Each point is reached from the start by the listed moves, each made 0, 1 or 2 times, or once backwards (-1), plus a little noise. Say if it took an odd or an even number of moves. Then give how often each move was made.

Moves:
(1): [-0.6 -1.5 -2.1]
(2): [ 1.0  1.4 -1.2]
(3): [ 2.8 -0.9  1.2]
Start: [0.7 1.2 0.3]
Points:
[ 4.2 -4.9 -0.3] => odd (2, -1, 2)
[7.4 0.8 1.5] => odd (0, 1, 2)
[-0.6  5.0  0.0] => odd (-1, 1, -1)
[ 2.9 -1.2 -0.7] => even (1, 0, 1)
[ 6.0 -0.5  6.0] => even (-1, -1, 2)

Moves:
(1): [ 0.1  1.0  0.1 -1.9  0.8  0.1  1.0 -0.2]
(2): [ 0.0  1.6  0.9  1.3 -1.3  1.1 -0.6  1.2]
(3): [-0.6 -0.4 -1.1  1.4  1.8  1.0  0.8  1.4]
(4): [-0.4 -1.4 -0.8 -0.7 -0.5 -0.7  1.6  1.6]
(5): [-2.4  1.4 -2.0  1.2  0.4 -3.1  2.3 -0.2]
(6): [ 1.9  1.2 -1.4  2.6 -0.7  0.8  0.8 -0.3]
(7): [-0.8  0.1 -0.8 -2.3 -0.7  0.4 -0.4  1.9]
(8): [ 2.1  0.0 -0.1  1.2  1.2 -0.4 -2.6  3.2]
Start: [-0.3  0.8  0.0  0.3  0.1  0.4 -1.6 -0.5]
Points:
[ 0.9 -1.3  0.1  2.8  3.1 -7.0 -6.1  1.6] => even (-1, -1, -1, 0, 1, -1, -1, 2)
[-9.5  2.1 -3.3 -2.8  1.0  0.9  2.7  4.1] => even (0, 1, 2, 0, 1, -1, 2, -1)
[-2.6  4.0 -5.7  8.6  4.5 -4.6  3.8 -4.6] => odd (0, -1, 1, -1, 2, 1, -1, 0)
[-3.4  1.4 -3.2 -0.9  0.6 -1.8 -3.1 16.8] => odd (0, 2, 1, 2, 1, -1, 2, 2)

Moves:
(1): [-3.3 -1.5  0.7 -1.2 -0.7  0.4  1.6  1.6  0.6  1.3 -1.2  0.0  0.5 -1.0]
(2): [ 1.2  1.0  0.4  0.6 -0.5 -1.0 -1.2  0.7 -0.1  0.3  0.4  0.0  2.2  1.0]
(3): [-0.9 -1.2  1.5  2.3  1.1 -1.6  0.6 -0.8 -3.0  2.5  2.4 -1.0 -0.3 -2.1]
(4): [ 3.1  0.9 -0.8 -2.1  0.3  0.0  0.3  0.1 -0.8  0.7 -0.6  0.1 -0.4  0.0]
(5): [ 0.9  0.1  2.6  2.2  0.6  0.5 -0.5 -0.4 -2.4 -2.3  0.0  0.9  1.2 -1.0]
(6): [ 1.0 -0.5  1.2  0.1 -1.0  1.0 -0.5 -1.3  0.9  2.6  0.5  0.3  0.9  0.0]
(7): [ 0.8 -1.7  0.8  0.4  1.6 -2.2  1.4 -0.7  0.5 -1.0  0.5  2.8 -0.2  2.4]
(8): [ 0.3  0.9 -0.6 -0.7 -2.4  0.8  0.2  0.2 -1.2  0.5  2.3  0.0  0.1  1.2]
(9): [ 1.0 -2.2  0.1 -0.5 -3.5 -0.2  0.2 -0.9  0.3 -1.6 -0.8 -3.6  1.4  1.3]
(10): [ 0.9  1.8  1.0 -1.0  2.3 -0.7 -0.9  0.2  1.3 -0.2  0.6  0.4  0.5 -0.1]
(11): [ 0.0  2.3  0.2  1.4  0.6  0.0  0.4  1.0 -0.9 -0.6 -1.4 -1.8 -2.3  0.3]
(12): [ 0.5 -2.1  1.8 -0.3  0.9  0.7  1.0  1.7 -0.5  0.0  1.0 -0.4 -0.3  1.5]
Start: [-0.2  0.9  1.6 -0.9  1.0  0.5 -1.3  0.3  0.1  1.1  0.4 -0.1  1.2 -0.7]
Points:
[ 1.9 -5.4  3.6  4.7  3.9 -6.0  3.3  3.3  0.2 -5.9 -1.3 -4.2 -3.7 10.8] => even (-1, 1, 0, -1, -1, -1, 2, -1, 1, -1, 2, 2)
[ 1.9 -4.9 14.0 -0.1  1.8  0.5  1.9  5.3 -8.9  7.7 10.4  8.6  9.3  1.6] => even (2, 2, 1, 1, 2, 1, 1, 2, -1, 0, -1, 2)
[-6.0  5.6  0.4  5.5  4.1  0.4  0.3  4.4 -3.3 -1.6 -2.0 -1.1 -5.8 -1.4] => even (0, 0, 0, -1, 0, -1, 0, 0, -1, -1, 2, 0)
[-3.8  0.4  5.1 -5.2 -5.2  2.0 -0.7  4.0 -0.3 -3.0 -1.2 -8.8  6.7 -2.5] => even (2, 0, 0, 0, 1, -1, -1, 1, 2, 2, 0, 0)
[ -2.7 -10.7  12.3   0.2   0.5  -3.5   6.9   1.6  -5.8  -6.1   2.5  -1.1
   3.9   2.1] => even (2, -1, 1, 0, 2, -1, 2, 1, 2, 1, 0, 1)
